Rows are points. The ring and each string are closed loops that go straight from each point to the next, and from the last back to the first. Before rounding, they use only three directions, however many columns there are. How many times does the string pass through the ring? Passing back the other way cancels.
In the rows, 128 means zero.

Ring (8 x 4)
[[184 137 139 142]
 [179 174 142 122]
 [166 181 137 109]
 [137 161 117  94]
 [130 140 107  97]
 [134 111 102 111]
 [151  98 110 130]
 [170 107 125 142]]
String (10 x 4)
[[210 201 139 128]
 [195 174 127 127]
 [199 177 120 125]
 [205 194 133 126]
 [197 209 138 116]
 [184 197 120 108]
 [170 167 117 112]
 [151 144 134 116]
 [143 158 159 114]
 [176 188 156 119]]
Times through: 1

Ring (8 x 11)
[[184  91 175 137 134 147 153 152 136 132 121]
 [174 136 142 136 119 131 166 144 135 126 129]
 [122 170 129 127  96 109 159 144 137 141 130]
 [ 72 168 135 111  85 102 139 150 141 159 127]
 [ 44 132 154  91  92 117 116 157 145 169 121]
 [ 52 103 169  87 104 131 108 161 146 169 118]
 [ 98  71 191 102 123 146 113 163 144 161 114]
 [152  68 195 125 134 150 132 159 140 148 115]]
String (25 x 11)
[[144 147 109 104 115 139 161 138 137 116 135]
 [123 139 131 108 109 131 149 145 139 134 129]
 [123 142 174 145  99 105 146 155 138 163 120]
 [117 141 172 142  98 105 144 155 139 163 120]
 [ 96 137 128  93 106 132 139 147 141 139 129]
 [ 50 173 109  84  84 111 135 145 143 150 132]
 [ 27 177 126  92  74  97 126 151 144 168 127]
 [ 40 161 164 117  75  89 122 159 144 185 119]
 [ 23 146 164 101  79  98 111 161 146 186 118]
 [  7 122 156  72  89 120  99 161 148 178 119]
 [ 24  97 146  53 105 145  98 158 148 160 122]
 [ 82 102 160  91 112 138 120 156 144 154 121]
 [101 108 181 120 108 124 127 159 142 164 117]
 [109 108 172 116 112 130 131 157 141 156 119]
 [104  81 167  91 125 153 121 156 143 146 120]
 [120  41 188  87 142 172 112 161 144 145 116]
 [153  37 211 117 145 165 121 164 141 149 112]
 [165  76 219 154 128 132 137 164 138 162 111]
 [142 105 184 136 117 128 140 157 139 154 118]
 [127 110 160 115 117 136 139 152 140 144 123]
 [170  93 153 114 135 157 150 148 137 123 126]
 [147 115 166 130 118 131 147 152 138 143 122]
 [174 129 181 163 113 115 160 153 135 149 120]
 [201 145 159 167 116 117 177 145 132 132 126]
 [192 156  99 120 122 142 183 132 133  99 139]]
Times through: 0
String (32 x 11)
[[150 140 168 151 106 111 156 152 136 151 122]
 [143 130 144 120 115 132 152 147 138 134 127]
 [169 135 120 115 123 144 165 139 136 113 134]
 [199 136 105 115 131 154 178 133 134  95 138]
 [219 138 130 144 130 141 184 137 132 106 133]
 [175 133 180 165 112 112 162 153 135 149 120]
 [159 124 173 147 114 121 154 153 137 147 121]
 [134 119 167 128 113 127 144 153 139 148 122]
 [165 117 184 153 116 121 153 155 136 150 119]
 [222  96 189 166 136 138 167 152 133 132 120]
 [214  81 172 138 146 159 161 149 135 119 123]
 [204  70 160 117 151 173 155 147 136 111 126]
 [141  97 151 103 128 152 141 149 139 130 125]
 [134 109 167 122 118 134 140 154 139 146 121]
 [159 108 204 162 115 116 146 160 137 163 114]
 [194  79 203 155 136 141 150 158 136 144 115]
 [210  57 183 130 153 170 151 152 136 121 120]
 [194  61 159 107 154 179 148 148 137 111 125]
 [136 104 158 112 122 143 141 151 139 138 124]
 [142 113 180 138 114 124 144 156 138 153 119]
 [178 109 200 167 119 119 154 158 136 155 116]
 [222  93 181 157 140 146 167 150 133 126 122]
 [222  91 146 127 148 166 169 142 134 103 129]
 [196 104 138 118 139 160 164 142 135 108 130]
 [224 113 131 131 142 159 178 138 133  98 133]
 [195 134 173 168 117 117 170 149 133 140 123]
 [166 134 169 153 112 117 160 151 136 145 123]
 [131 123 157 122 112 128 145 151 139 145 124]
 [147 127 128 107 121 144 154 143 138 122 131]
 [186 148 109 121 123 142 177 135 134 105 137]
 [198 162 122 146 116 125 185 137 132 113 134]
 [172 154 166 166 105 104 169 149 134 147 124]]
Times through: 0

Ring (10 x 14)
[[131 136 191 138 122 131 144 112  92 137 126 133 128  94]
 [131 145 164 143 139 157 125 109  98 138 109 145 135  99]
 [131 147 117 144 150 172 114 107 115 139  95 154 138 117]
 [132 140  82 142 149 168 118 106 132 139  91 156 137 135]
 [132 130  62 138 142 154 129 107 145 138  95 153 133 148]
 [133 115  66 131 123 120 155 110 152 137 113 141 124 157]
 [133 108  95 125 109  96 172 114 145 136 130 129 118 151]
 [133 108 128 124 101  86 179 117 132 136 142 121 115 139]
 [133 113 168 126 100  88 176 118 114 136 147 118 116 120]
 [132 123 190 130 106 102 166 116 100 136 142 122 120 104]]
String (17 x 14)
[[136 139 144 117 133 124 140 138 115 139 144 122 122 136]
 [136 150 184 117 137 132 131 143  95 139 149 119 124 117]
 [126 145 222 159 129 162 128  90  71 138 100 151 139  57]
 [125 135 172 166 128 165 131  76  93 137  82 162 141  72]
 [127 143 143 161 143 181 116  85 102 138  77 166 144  88]
 [131 154 101 147 161 191 100 105 118 140  83 162 143 119]
 [136 149  86 125 156 162 113 131 131 140 113 142 133 150]
 [137 145  77 119 153 152 119 137 138 140 121 137 129 161]
 [134 131  34 133 148 155 126 113 157 139  95 153 133 166]
 [129 105  37 151 121 135 155  81 162 136  80 162 132 149]
 [130 109  90 144 113 120 162  92 141 136 102 148 127 133]
 [135 129 114 124 129 123 146 125 129 138 130 130 124 142]
 [138 120  98 105 119  92 163 145 144 138 156 113 113 170]
 [133  93 136 122  84  60 201 114 135 134 152 114 109 140]
 [129  90 180 136  73  61 207  96 116 134 144 119 111 107]
 [133 114 193 120  95  77 182 125 105 136 161 109 112 115]
 [136 134 163 116 123 110 151 138 110 138 152 116 119 129]]
Times through: 1
String (24 x 14)
[[133 115 198 122  96  79 181 124 102 136 160 110 113 111]
 [129 112 217 140  91  91 181 100  92 135 139 123 119  84]
 [126 114 220 153  94 106 174  85  87 135 121 135 125  69]
 [127 127 249 150 102 117 162  94  71 136 127 132 126  58]
 [134 145 190 127 131 133 136 129  92 139 139 125 126 105]
 [135 144 147 122 138 136 132 134 110 139 135 127 126 128]
 [132 131 136 135 128 134 142 112 117 138 118 138 128 121]
 [128 132 151 152 128 152 136  92 106 137  96 152 135  96]
 [126 145 148 164 144 185 113  82  99 138  74 168 145  83]
 [130 159 114 150 165 199  94 104 110 140  80 164 146 110]
 [136 158  91 126 165 176 101 133 126 141 109 145 136 145]
 [134 138 107 129 140 144 131 122 127 139 117 139 129 138]
 [131 130 104 140 133 145 137 105 129 138 103 148 132 129]
 [128 122  73 153 133 155 136  85 140 137  79 163 137 129]
 [129 116  46 153 131 152 141  82 153 137  74 166 136 141]
 [128 109  72 153 118 135 155  80 146 136  84 160 132 131]
 [133 123  95 130 127 126 148 114 137 137 117 138 126 144]
 [137 131  90 114 134 120 143 137 140 138 137 126 121 162]
 [137 114  67 111 119  96 164 134 157 137 142 121 115 178]
 [133  94  87 126  94  76 190 108 154 135 134 126 113 156]
 [128  93 125 143  89  87 190  87 134 134 118 136 119 122]
 [129 107 137 142 101 103 174  93 124 135 117 137 122 115]
 [137 133 125 114 130 116 146 139 125 138 145 121 120 147]
 [137 126 153 110 115  93 163 142 119 138 161 110 114 141]]
Times through: 0

Ring (9 x 14)
[[148 151 135 138 154  95 140 110 131  72 111  77 126 112]
 [136 161 125 134 162 101 164 113 103  55 106  51 114 104]
 [116 156 114 125 162 112 180 125  88  67 104  49 100 100]
 [ 84 127 101 108 150 132 180 149  94 122 106  84  83 100]
 [ 73  96 102  97 138 134 159 174 121 177 117 133  84 113]
 [ 95  81 117  97 137 112 130 192 155 199 132 166 106 137]
 [125  86 134 106 140  90 108 189 177 187 140 173 128 151]
 [144  98 143 119 141  83 100 167 184 163 137 163 139 148]
 [151 121 144 132 143  88 108 132 171 123 125 131 138 131]]
String (30 x 14)
[[133 108 138 129 131 106 104 127 177 149 119 149 128 122]
 [159 122 152 143 133  92  91 106 188 122 119 140 145 124]
 [181 147 156 147 154  69 108 111 165  73 123  99 154 131]
 [170 152 145 137 164  69 132 131 140  66 125  80 143 133]
 [130 129 129 124 150 100 139 138 136 111 118 103 119 120]
 [109 119 121 123 136 123 137 124 140 133 109 117 106 104]
 [122 146 124 136 144 120 149  97 123  85 100  79 108  93]
 [155 187 130 145 173  90 175  95  87   7 102  14 121 100]
 [151 183 127 137 178  86 181 115  82  15 108  15 119 108]
 [135 154 124 125 167  93 167 138 102  67 115  58 115 116]
 [107 127 117 119 145 120 154 134 121 119 110  99 102 106]
 [ 92 135 106 118 146 135 173 123  99 106  99  78  87  90]
 [ 81 152  95 114 158 138 205 128  62  79  94  41  73  82]
 [ 80 143  94 108 159 134 202 145  67  94 101  52  75  92]
 [ 97 132 106 108 159 116 181 161  92 110 114  77  91 111]
 [107 122 115 111 152 110 158 160 117 127 119 102 103 119]
 [ 82 104 108 107 135 136 152 150 128 162 111 128  89 105]
 [ 50  84  94  95 123 158 157 161 126 202 107 149  70  97]
 [ 50  74  94  87 128 149 156 187 129 217 117 160  73 112]
 [ 89  88 110  92 145 112 149 203 134 187 132 147  98 137]
 [116 103 122 101 154  92 142 196 138 158 136 133 115 145]
 [116 112 123 113 146 104 139 161 140 143 124 125 113 127]
 [ 91  81 118 104 127 125 123 169 163 201 124 171 103 124]
 [107  96 123 110 136 113 126 163 156 173 124 151 111 127]
 [140 109 135 111 155  76 125 185 155 144 140 135 133 152]
 [155  96 146 110 154  61 103 201 181 164 152 163 148 171]
 [149  84 148 114 139  73  86 187 202 187 148 187 148 164]
 [129  89 139 118 130  99  95 157 190 182 131 177 131 138]
 [118 101 130 119 132 112 115 143 167 163 121 151 118 122]
 [124 115 129 120 143 103 129 148 150 138 122 127 119 125]]
Times through: 3
String (26 x 14)
[[161 157 139 136 166  78 145 127 125  58 119  67 134 125]
 [133 129 130 124 151  97 138 141 138 111 120 105 121 123]
 [122 119 129 126 138 112 128 128 150 130 114 122 116 113]
 [137 118 139 135 131 108 107 110 172 131 114 135 128 114]
 [164 122 154 143 136  86  89 111 191 121 122 141 149 129]
 [179 132 157 138 153  63 101 136 177 100 133 121 157 146]
 [150 130 138 125 157  79 129 153 147 107 129 108 134 138]
 [119 115 127 121 141 110 131 140 147 137 118 125 115 118]
 [132 117 137 132 133 109 112 116 167 133 114 133 125 114]
 [151 134 144 142 140  98 112 103 164 101 113 113 135 114]
 [139 138 137 143 136 112 121  90 153  97 104 104 124 100]
 [113 122 123 125 137 121 137 122 140 127 109 114 108 105]
 [122 130 124 125 147 110 144 130 131 111 112 100 112 111]
 [118 148 120 132 148 120 158 105 112  82 100  71 104  93]
 [121 165 116 133 160 116 178 104  88  51  98  39 101  90]
 [131 180 115 130 177  99 196 120  66  22 103  11 104 100]
 [116 177 107 126 175 111 206 122  57  29  99   9  93  93]
 [ 90 142 103 119 149 136 182 121  88  95  97  65  83  86]
 [ 89 121 109 116 138 137 158 128 117 132 103 104  89  94]
 [117 125 121 117 150 107 150 148 126 119 117 102 109 118]
 [124 155 116 120 170  98 181 145  87  66 113  49 106 113]
 [122 141 120 120 160 102 164 144 108  91 115  76 109 115]
 [109 130 117 120 147 119 156 132 118 113 109  93 102 105]
 [105 150 113 130 147 131 170 100  99  80  94  62  94  84]
 [144 178 126 141 168  99 174  98  90  24 101  25 115  97]
 [166 182 137 146 173  80 161 101 103  14 109  27 131 110]]
Times through: 2

Ring (7 x 14)
[[169 137 128 122 111 122 109 110 143  93 147 114 131 125]
 [ 86 170 134 123 122 120  66 131 134  82 108  85 128 129]
 [ 53 159 133 119 140 116  66 138 110 109  83  96 127 138]
 [ 79 110 129 123 147 119 102 138  93 158  80 131 123 149]
 [119  85 133 139 130 129 121 145 112 170  95 135 116 153]
 [175  77 135 149 106 138 136 140 141 155 128 132 114 147]
 [200  98 129 135 104 130 136 117 146 126 152 132 124 134]]
String (28 x 14)
[[ 71 149 140 140 117 130  67 154 138 106  92  82 118 141]
 [ 97 134 131 123 132 120  91 131 116 121 101 112 126 138]
 [ 96 131 122 103 153 107 102 112  88 133  99 136 134 136]
 [ 39 140 120  93 176  99  86 118  59 147  66 138 136 141]
 [ 38 128 127 112 162 111  85 138  76 154  61 127 126 148]
 [ 79 108 121 104 166 107 112 120  68 168  78 153 131 146]
 [109 109 127 121 140 118 111 128 101 149  98 134 125 144]
 [100 110 136 140 124 130 100 149 123 144  94 113 116 148]
 [ 91  92 139 151 123 136 103 164 122 165  82 115 109 157]
 [109  65 133 142 136 131 129 153 100 196  82 146 112 161]
 [132  70 126 127 142 123 139 132  93 187  97 159 121 153]
 [132  98 127 125 134 121 123 126 108 153 109 140 124 144]
 [112 111 138 145 115 134 100 151 134 137 102 108 115 147]
 [ 98  79 140 155 122 139 111 167 122 177  81 121 107 161]
 [100  74 131 134 143 126 125 147  93 191  79 147 116 159]
 [109  85 121 111 158 112 131 121  74 183  88 163 127 149]
 [113 110 127 119 140 118 112 126 101 148 101 136 126 143]
 [ 81 122 137 139 126 129  87 153 123 136  87 104 116 148]
 [ 36 132 135 129 145 121  74 154 100 143  62 105 119 151]
 [ 73 136 139 139 123 129  76 154 129 122  87  93 117 145]
 [100 130 126 113 143 113  99 121 101 129 101 127 130 137]
 [ 66 151 125 104 153 107  81 120  91 119  87 118 133 135]
 [ 40 172 128 105 152 107  61 126  96 102  80 101 133 133]
 [ 93 144 128 115 138 114  88 123 110 114 102 114 130 135]
 [ 94 141 135 131 123 125  82 139 129 111 102  98 122 138]
 [ 22 189 145 140 117 129  29 164 145  74  77  49 118 138]
 [ 15 197 139 124 132 118  30 149 126  73  75  61 126 133]
 [  7 194 142 131 128 122  26 159 131  76  69  54 121 137]]
Times through: 2
String (17 x 14)
[[ 51 184 141 135 115 126  42 151 146  72  93  60 122 133]
 [ 33 206 142 131 117 123  26 150 147  53  90  47 124 129]
 [ 86 179 129 110 131 112  66 117 123  75 112  92 135 124]
 [131 132 125 114 132 115 106 113 115 116 121 126 132 132]
 [123 137 135 136 112 128  91 136 143 105 119  98 122 135]
 [159 141 135 138  98 131  97 127 161  86 143  94 124 128]
 [237 115 125 123  98 124 140  94 155  96 181 132 133 120]
 [224  97 121 118 114 121 151  94 133 125 166 151 133 127]
 [195  98 124 122 118 122 140 106 128 132 148 145 129 132]
 [138 117 133 134 116 128 108 132 133 125 120 116 122 139]
 [167 111 140 154  91 141 110 143 166 114 137 100 115 139]
 [214 109 129 134  97 130 133 111 157 107 165 125 126 128]
 [218 124 119 108 115 115 137  84 135  98 172 141 139 118]
 [184 157 123 108 112 114 107  90 143  69 164 114 140 114]
 [141 151 122 104 131 110 101  99 118  92 134 121 139 122]
 [119 143 127 115 130 115  95 116 119 106 118 115 132 130]
 [101 140 137 138 114 129  82 144 140 107 107  92 120 139]]
Times through: 3

Ring (6 x 14)
[[124 147 151 150 137 115 131 173 127 160 191  99 124  84]
 [112 132 119 135 115 117 132 136 128 151 204 105 114  79]
 [106 128  76 121  95 119 121  93 111 111 138 117 126 102]
 [126 123  93 108 122 135 114  76 101  97  73 135 159 141]
 [155 121 165 111 174 148 121 110 113 133  92 138 176 151]
 [149 143 179 138 173 132 124 163 116 149 124 117 161 126]]
String (28 x 14)
[[128 175 165 174 148 105 123 217 115 153 152  88 135  91]
 [125 152 140 149 136 115 124 167 116 141 148 103 136 100]
 [128 136 139 134 138 125 126 140 120 143 154 113 138 106]
 [128 130 156 136 142 124 135 152 134 169 212 108 123  85]
 [120 128 151 139 132 120 140 156 142 179 249 101 108  67]
 [107 143 118 148 109 108 132 157 128 154 213  95 106  68]
 [111 143 109 141 111 113 125 141 118 134 165 104 121  89]
 [124 130 125 127 130 126 125 122 119 136 151 117 137 107]
 [119 117 115 118 120 128 131 104 127 143 184 119 125  96]
 [ 98 114  71 115  84 120 130  81 125 128 196 116 107  81]
 [ 93 136  51 128  75 110 118  94 107 100 134 110 116  94]
 [108 146  80 135 100 113 115 117 102 102 105 112 134 109]
 [113 140  86 129 106 118 116 109 103 104 104 117 139 115]
 [125 125 113 117 127 131 122 101 113 123 126 125 144 120]
 [127 111 101 101 125 139 121  68 112 113 112 137 151 132]
 [124 117  74  98 114 138 111  51  96  82  51 142 163 151]
 [127 127  80 105 120 135 107  65  89  76  26 140 171 158]
 [126 142 110 129 128 124 115 118 102 108  84 121 154 129]
 [136 125 131 116 144 136 121 105 111 124 106 130 158 133]
 [158 100 161  91 175 159 125  75 118 135 102 151 178 158]
 [175  92 190  82 201 171 126  72 121 144  94 161 194 173]
 [176 111 197  99 205 163 122 103 114 140  73 152 198 174]
 [149 142 161 130 168 135 117 141 106 127  78 126 173 145]
 [137 137 146 129 151 131 122 134 113 134 118 121 155 125]
 [145 129 164 124 163 137 126 134 120 147 136 124 156 125]
 [134 132 142 127 145 130 125 129 117 138 137 120 147 118]
 [146 134 179 133 169 134 129 155 125 160 156 118 152 116]
 [141 168 190 167 169 115 126 217 119 164 154  95 145 100]]
Times through: 5
